Each point is reached from the start by the listed moves, each made 0, 1 or 2 times, or once backwards (-1), plus a little noise. Say if it took an odd or an even number of moves. Then give how often each move was made.
In the rows, 128 means zero.

Moves:
(1): [177 216 183 117 111]
(2): [ 38 100  62 118  80]
(3): [121 153 147 128 163]
Start: [122 127 139  71 126]
Points:
[172  52 128  92 159] -> odd (-1, -1, -1)
[116 145 160  73 161] -> odd (0, 0, 1)

Moves:
(1): [140 138 130 131 130 134 132 112 139 118 147 116 140 142]
(2): [116 141 118 131 113 124 119 121 136 130 138 135 129 123]
(3): [128 117 136 114 123 141 121 125 108 122 132 124 140 117]
(4): [111 126 142 135 126 106 139 117 148 118 146 135 121 112]
(5): [111 146 149 127 152 126 142 129 136 130 116 116 122 112]
(6): [118 118 123 120 133 143 130 139 132 124 140 134 120 132]
(7): [130 139 108 141 133 131 130 128 124 112 131 147 134 138]
(8): [104 129 136 136 126 123 126 139 131 132 123 138 134 132]
(9): [142 115 131 119 118 130 126 113 142 130 120 151 126 126]
(10): [130 129 134 124 132 120 136 121 116 153 136 125 148 114]
(11): [ 89 111 134  96 137 112 130 132 143 116 134 114 130 121]
Start: [124 130 146 118 148 133 126 123 137 128 144 160 141 121]
Points:
[108  96 144  83 149 121 150  56 204  42 219 227 144  99] -> odd (1, 0, 1, 2, 0, 1, 2, -1, 2, 0, 1)
[ 48 132 185  63 157  78 135  94 242  99 139 122 119 109] -> even (1, 1, -1, 0, 1, -1, -1, 0, 1, -1, 2)
[104  74 141  61 129 169 116 113 173 133 188 203 194 171] -> even (2, 0, 0, -1, -1, 2, 0, 2, 2, 1, 1)
[157 127 159 127 128 160 125  95  71 167 151 212 214  88] -> even (0, 0, 2, 0, 0, 0, 1, 1, 1, 2, -1)
[  7 146 224  93 162  76 153  76 185  85 160 181 161  29] -> even (0, 1, 2, 2, 2, -1, 1, 1, 1, 0, 1)
[ 39  73 196  95 140  62 139 114  94 136 176 197 215  52] -> even (-1, -1, 2, 2, -1, -1, 1, 2, 0, 2, 1)
[ 88 185 147 149 173 123 161  85 208  40 239 137 121 122] -> odd (2, 1, 0, 2, 1, 1, 1, -1, -1, -1, 0)

Moves:
(1): [136 118 115 130 129 128 129 131 128 140 121 134 127 129 130 131 119 132
 120 123 128 131 125 124 124 121 126]
(2): [129 132 128 131 126 135 128 134 126 139 131 132 139 118 132 124 143 128
 126 125 114 130 126 122 127 131 138]
(3): [130 133 134 139 120 131 124 129 130 129 126 141 132 117 132 137 128 144
 138 121 131 135 138 134 122 124 124]
(4): [131 126 122 132 132 133 132 128 126 131 129 131 130 131 136 124 122 125
 126 135 129 123 128 134 120 130 126]
(5): [139 130 126 119 124 130 120 123 134 116 131 114 134 141 121 130 120 134
 134 135 126 123 131 110 119 129 124]
(6): [131 127 135 132 129 128 122 132 136 138 119 133 123 129 136 124 131 135
 116 130 129 126 140 134 127 127 131]
(7): [127 124 124 115 131 121 144 126 120 122 125 132 142 137 137 127 136 129
 134 111 135 126 136 125 130 121 126]
(8): [134 118 133 135 131 126 129 134 132 127 136 134 131 132 134 126 138 125
 128 133 133 125 126 124 128 131 125]
(9): [129 129 136 132 124 119 127 134 134 136 134 119 139 132 126 128 121 131
 132 125 124 129 110 119 123 124 129]
(10): [134 126 137 127 136 123 122 130 121 130 129 126 127 126 125 124 129 125
 130 126 122 124 132 120 126 131 133]
(11): [138 124 127 126 123 131 124 124 128 127 131 129 127 123 132 125 130 124
 125 123 128 129 124 138 134 136 129]
(12): [127 132 128 119 129 132 121 127 120 126 125 128 126 129 128 124 129 125
 122 129 141 134 125 131 129 132 135]
(13): [120 136 125 133 120 129 124 133 111 126 132 120 130 136 132 125 115 140
 137 122 120 139 130 119 127 123 118]
(14): [122 132 128 129 130 134 125 125 125 133 124 134 123 138 134 128 124 129
 130 131 126 128 118 129 128 129 131]
(15): [130 127 141 111 137 137 127 137 126 127 122 127 127 121 121 121 127 127
 133 132 117 125 128 133 115 126 128]
(16): [123 121 137 129 133 135 123 131 132 140 137 127 123 127 126 122 128 130
 124 125 139 119 122 120 121 118 124]
(17): [127 134 118 124 134 122 127 124 130 137 137 120 121 121 124 132 135 133
 136 141 135 126 130 128 133 126 128]
(18): [127 137 131 113 124 131 131 126 129 124 131 130 126 125 125 124 118 134
 130 130 128 119 125 131 134 130 128]
(19): [129 115 127 134 127 123 132 127 136 127 134 133 127 122 122 125 121 123
 138 130 123 130 133 130 126 124 132]
(20): [129 129 140 121 115 129 137 122 139 133 121 133 134 116 130 126 131 122
 127 135 133 134 131 128 127 128 129]
(21): [139 132 144 142 123 139 133 128 135 126 119 123 125 121 126 125 123 129
 140 132 133 123 131 140 132 112 137]
(22): [122 135 121 136 126 113 127 126 142 133 125 131 118 135 128 110 123 125
 127 127 136 128 127 132 126 129 121]
(23): [122 137 121 119 125 127 135 144 135 138 120 123 131 129 128 137 127 114
 134 127 136 118 142 121 126 129 129]
(24): [137 124 130 125 124 129 134 127 123 131 133 125 127 130 120 132 129 127
 123 130 130 135 128 128 129 137 130]
Start: [129 134 128 133 138 122 139 121 117 121 130 133 127 132 118 130 138 136
 137 132 116 125 129 129 118 106 123]
Points:
[160 150  91 122 139 117 136 157 166 165 139 128 106 101  87 130 158 152
 155 169 128 120 146 105  87 106  85] -> odd (2, 1, 1, -1, 1, -1, -1, 2, -1, -1, 0, -1, 0, -1, 2, 0, 2, 0, -1, 0, 0, 2, 1, 1)
[125 181 171 140 113  85 198 160 124 161 104 133 136 139 106 118  64 146
 249  76 131 116 143 144  98  54 118] -> odd (0, -1, 2, 0, -1, -1, 2, -1, 2, 2, 0, -1, 1, 2, 1, 0, 0, 1, 1, 0, 2, 2, 2, 2)
[132 192 182 137  89 104 104 116 171 146 161 130 116 105 122  81 159 168
 134 166 168 124 144  91 126 120 108] -> odd (-1, 1, 1, -1, 1, 1, -1, 2, 0, 1, 0, 1, 1, -1, -1, 1, 1, 2, -1, 2, 0, 2, 0, 0)
[111 176 124 134 147 148 165 126 137 157 107 117  77 145 137  97 103 115
 138 169 197  81 109 185 130  78 126] -> even (0, -1, -1, 2, -1, 0, 0, 0, 0, -1, 0, 1, 0, 1, 0, 1, 1, 1, -1, 0, 2, 1, 1, 0)
[166 131 152 121 150 203 123 194 111 194 165 108 112  76 102 136 139 142
 159 176 150 108 165 147  74  96 144] -> odd (0, 1, 1, 2, 0, 1, -1, 1, 0, -1, 1, 2, 1, -1, 2, 2, 2, 0, 1, -1, 1, -1, 2, 2)
[191 142 201 167  86  75 138  80 204 114 132 151 135  32  88  81 123 138
 212 133 134 144 116 182 132  77 156] -> even (0, 0, 2, -1, 0, -1, 0, 0, 2, 2, 2, 1, -1, -1, 0, -1, 1, 1, 2, 2, 2, 2, -1, -1)
[117 201 118  40 129  79 169 130 162 188 109 157 132 147 147 122 131 147
 155 130 201  93 133 151  95 122 105] -> odd (0, -1, 2, 1, 0, 1, 2, 0, 2, 0, 1, 1, -1, 2, 1, 0, 2, 2, -1, 1, -1, 2, 2, 1)
[136 173 130 144 114 105  99 145 192 120 144 108 110 137 104  76  42 173
 189 154  78  81 170 138  61  97  93] -> odd (-1, 0, 1, 2, 2, 2, -1, -1, 1, 0, 1, -1, 1, -1, 1, 0, 0, 2, 2, -1, 0, 2, 1, -1)
[148 122 160 212  96 134  93 128 110 117 195  84 165 160 104 120  76 168
 223  82  66 134  94  61  84  68 114] -> odd (-1, 1, 1, 0, 2, -1, 0, -1, 2, 1, 2, -1, 2, 1, -1, 2, -1, -1, 2, -1, 1, 0, 0, 0)
[163 158 213 171 147 206  74 121  41 158 160 121  58  63 104 123 130 209
 173 138 117 146 148 188 127  84 147] -> even (-1, 0, 2, 0, -1, 1, -1, -1, -1, 2, 2, 1, 2, 1, 1, 2, 2, 0, 0, -1, 2, -1, -1, 2)
[111 160 192 115 110 116 155 175 139 241 116 147 147  59 107  77  93 174
 188  89 111 134 139  83  83  19 147] -> odd (2, 2, 1, -1, -1, 1, 1, -1, 2, 2, -1, 1, 2, 0, 1, 2, 1, 2, 2, 2, 1, 1, 1, 0)
[169 126 169  74 123 107 167  91 114 117 134 147 197  64  87 151 158 173
 185 102 115 145 149  83 103  71 152] -> even (1, 1, 2, -1, 1, -1, 2, -1, 1, 2, -1, 1, -1, -1, 0, 0, 1, 1, 1, 2, 0, -1, -1, 0)

Moves:
(1): [140 147 134 137 137 123 131 133 151 135 127 128 128 125 147 131 149 120
 127 138 137 105 144 135 146 130 134]
(2): [113 126 113 114 140 126 144 119 154 120 117 121 118 131 121 130 135 123
 137 112 111 138 121 127 146 139 120]
(3): [146 135 114 130 129 115 128 140 125 116 127 113 136 129 136 135 142 133
 131 126 113 117 124 146 135 129 126]
(4): [124 139 120 130 140 138 133 124 138 125 125 128 120 132 116 131 140 128
 137 121 126 138 139 142 125 119 120]
(5): [128 118 126 129 130 118 122 114 126 125 117 139 139 124 129 137 117 113
 135 130 138 143 133 137 120 145 127]
(6): [124 129 138 122 137 119 120 132 132 124 116 131 133 123 129 123 127 128
 121 132 136 125 133 127 126 144 120]
(7): [138 128 130 124 140 115 128 129 122 139 119 132 121 123 127 133 122 129
 117 120 133 130 132 150 146 130 124]
(8): [129 129 131 128 111 127 131 132 127 131 128 121 137 125 124 119 126 127
 130 135 128 136 129 138 136 126 130]
(9): [133 144 140 141 127 141 142 109  98 132 118 144 124 130 104 135 128 127
 123 121 137 140 127 124 132 147 123]
(10): [132 126 130 113 140 140 122 129 125 123 121 118 124 124 129 126 133 129
 122 125 114 133 129 127 118 126 138]
(11): [130 138 125 125 129 134 129 120 134 129 129 121 124 123 124 138 135 124
 118 123 129 115 125 123 124 134 115]
(12): [146 125 123 143 117 137 121 124 131 128 122 132 124 125 138 130 132 140
 125 125 117 125 139 119 132 147 104]
(13): [127 127 119 140 129 114 122 132 131 127 137 115 120 127 123 134 133 133
 126 124 132 141 134 124 120 123 119]
(14): [139 120 160 125 136 131 127 134 120 103 121 106 126 134 132 121 115 134
 129 119 135 131 129 135 136 118 120]
(15): [110 141 131 142 129 136 135 129 120 109 132 122 143 113 122 126 137 132
 113 112 139 121 145 117 128 133 135]
(16): [118 127 125 119 143 131 131 135 119 130 132 138 139 131 129 128 122 114
 114 138 122 118 114 130 124 133 119]
(17): [126 147 119 141 132 135 122 125 138 128 118 136 138 144 138 108 121 139
 112 138 117 141 130 121 145 100 142]
(18): [141 105 118 112 117 120 126 139 136 121 122 136 117 123 134 125 127 129
 117 124 117 128 118 138 116 128 128]
(19): [119 123 134 126 111 123 119 128 126 128 119 122 132 121 133 134 143 125
 134 123 113 125 126 127 139 139 124]
(20): [127 130 124 133 132 126 137 135 129 128 114 118 134 134 116 130 120 134
 120 134 123 122 136 129 139 138 138]
(21): [138 137 130 126 117 118 137 150 117 132 137 130 138 119 119 137 117 118
 129 141 139 133 136 131 124 106 100]
(22): [118 138 130 127 130 117 129 133 132 124 149 125 122 130 144 134 111 125
 128 131 136 123 123 128 130 137 131]
(23): [129 124 115 132 122 130 118 140 134 119 139 139 129 137 121 119 131 119
 132 116 121 111 122 122 139 140 129]
(24): [132 136 119 125 147 150 115 125 128 120 133 125 120 115 146 145 125 127
 122 133 134 125 125 135 133 122 143]
Start: [141 126 153 152 113 113 136 123 137 130 109 135 144 111 118 130 129 140
 121 115 127 126 128 117 119 123 126]
Points:
[ 18 175 127 153 134 137 169 123 143  60 103  98 249 108 126 109 124 125
 131 125  83 174 142 146 143 105 137] -> odd (-1, 1, 1, 2, 1, 0, -1, 2, -1, 0, -1, 0, -1, 0, 2, 2, 1, -1, 1, 0, 0, 1, -1, 0)
[134 105 182  86 101 124  91 128 172 110  29 185 180 107 148 109  96  90
  69 169 108 128  79 123 126  88  94] -> even (0, 0, -1, 0, 1, 2, -1, 0, 0, -1, 2, -1, -1, 1, -1, 1, 2, 2, 2, 0, 1, -1, 0, 1)
[ 95 202 157  69 220 127 217  65 111 119  82  84  91 132  57 185 149 124
 140  63  81 149  60 204 165 207  96] -> odd (-1, 2, 2, 2, -1, 1, 1, 1, 2, 1, 1, -1, -1, 0, -1, 1, -1, -1, 0, 0, -1, 2, -1, 0)

Moves:
(1): [116 126 148 119 132 132 101 134 126 118 131 112 143 137 121 117 129 125
 122 125 116 111 105 124 130 146]
(2): [115 118 120 113 130 106 137 129 114 132 122 139 130 134 104 131 131 112
 139 118 133 129 126 124 119 130]
(3): [134 128 124 141 113 137 123 111 132 148 127 130 137 140 123 127 128 139
 129 124 137 117 118 126 135 118]
(4): [115 144 149 124 119 142 134 124 125 115 145 126 142 151 127 138 126 117
 128  93 130 144 127 120 131 114]
(5): [115 143 150 140 109 125 129 147 138 125 133 127 140 117 131 140 139 112
 122 136 117 120 119 126 113 135]
(6): [131 130 139 115 126 132 118 121 113 132 125 116 141 129 138 136 118 124
 118 123 124 119 133 121 100 143]
(7): [115 137 115 130 135 134 118 116 117 135 136 129 127 135 132 120 132 122
 132 132 134 126 143 128 126 135]
(8): [118 126 132 126 135 132 134 108 127 134 131 133 129 118 133 122 139 130
 123 140 132 140 120 129 129 134]
(9): [126 128 124 112 114 146 121 104 135 141 142 140 127 127 135 151 118 144
 124  96 125 137 135 120 134 145]
(10): [141 121 117 122 121 118 128 120 117 115 112 121 127 128 148 155 123 125
 121 131 138 124 121 134 143 136]
(11): [116 115 123 131 127 129 131 123 127 138 114 131 133 125 120 129 124 123
 135 143 106 114 142 111 124 127]
(12): [135 124  95 121 128 133 126 130 120 128 136 119 115 139 143 135 136 151
 126 116 129 135 141 118 122 127]
(13): [121 117 105 150 126 141 116 111 117 122 137 111 152 135 126 135 118 140
 146 108 129 143 142 130 143 122]
(14): [138 129 135 129 133 127 117 117 136 117 132 131 139 144 124 124 128 118
 112 127 127 113 126 119 117 132]
(15): [123 134 126 136 132 142 121 116 121 132 132 127 126 143 125 137 137 136
 137 113 119 134 123 122 128 138]
(16): [128 117 117 125 134 127 137 152 130 132 122 135 116 117 136 113 114 108
 133 140 137 110 131 151 129 143]
(17): [128 138 126 119 130 139 140 117 112 136 141 121 138 110 116 123 122 120
 140 129 131 120 120 106 123 129]
(18): [131 118 127 133 127 124 119 137 124 133 143 126 122 124 126 127 131 120
 131 127 134 131 121 112 130 133]
(19): [126 147 138 135 111 104 110 116 108 128 139 130 124 122 133 117 115 129
 134 139 121 123 121 129 121 113]
(20): [121 136 119 121 131 122 138 115 124 139 130 122 117 121 125 120 123 119
 115 139 108 135 130 115 147 124]
(21): [127 129 119 135 154 123 148 127 127 155 137 134 127 136 133 133 131 120
 132 125 133 109 126 121 134 133]
(22): [123 134 106 121 133 139 140 122 127 138 131 119 108 141 114 134 117 132
 152 147 129 133 127 137 146 126]
(23): [127 122 120 129 127 136 122 125 142 137 131 132 126 122 128 131 130 113
 129 135 125 136 121 120 138 108]
(24): [130 143 135 135 136 130 127 120 141 126 128 139 128 130 126 126 114 122
 137 131 129 137 119 111 121 145]
Start: [137 127 114 118 150 117 140 131 106 118 124 133 135 112 135 123 125 124
 139 126 132 123 142 138 140 132]
Points:
[150 158  85  52 178  76 140 133  31 158 157 114 135 123 133 211 164 104
 163  84 116  61  58  45  58 164] -> even (1, 2, -1, -1, 1, 1, -1, -1, 0, 1, -1, 2, -1, 0, 2, -1, 2, -1, 1, -1, 2, 0, 2, 0)
[102 193 113  93  75 101  32  53  82  82 178 138 204  71 129 115  48  86
 150 137 104  55  89  75  98 234] -> odd (2, 1, 0, -1, 2, -1, 1, 0, 2, 1, 0, 1, 1, 2, -1, 1, 2, -1, 2, 0, -1, 0, 0, 2)
[149 139  22  41 199 174 246   7  83 206 224 131  79 103 109 120  85  77
 144 132 160 157 115  84 241 100] -> odd (-1, 0, 0, 1, -1, 0, -1, 2, 1, 0, -1, 0, 0, 2, 0, 1, 2, 1, 0, 2, 1, 2, 1, -1)
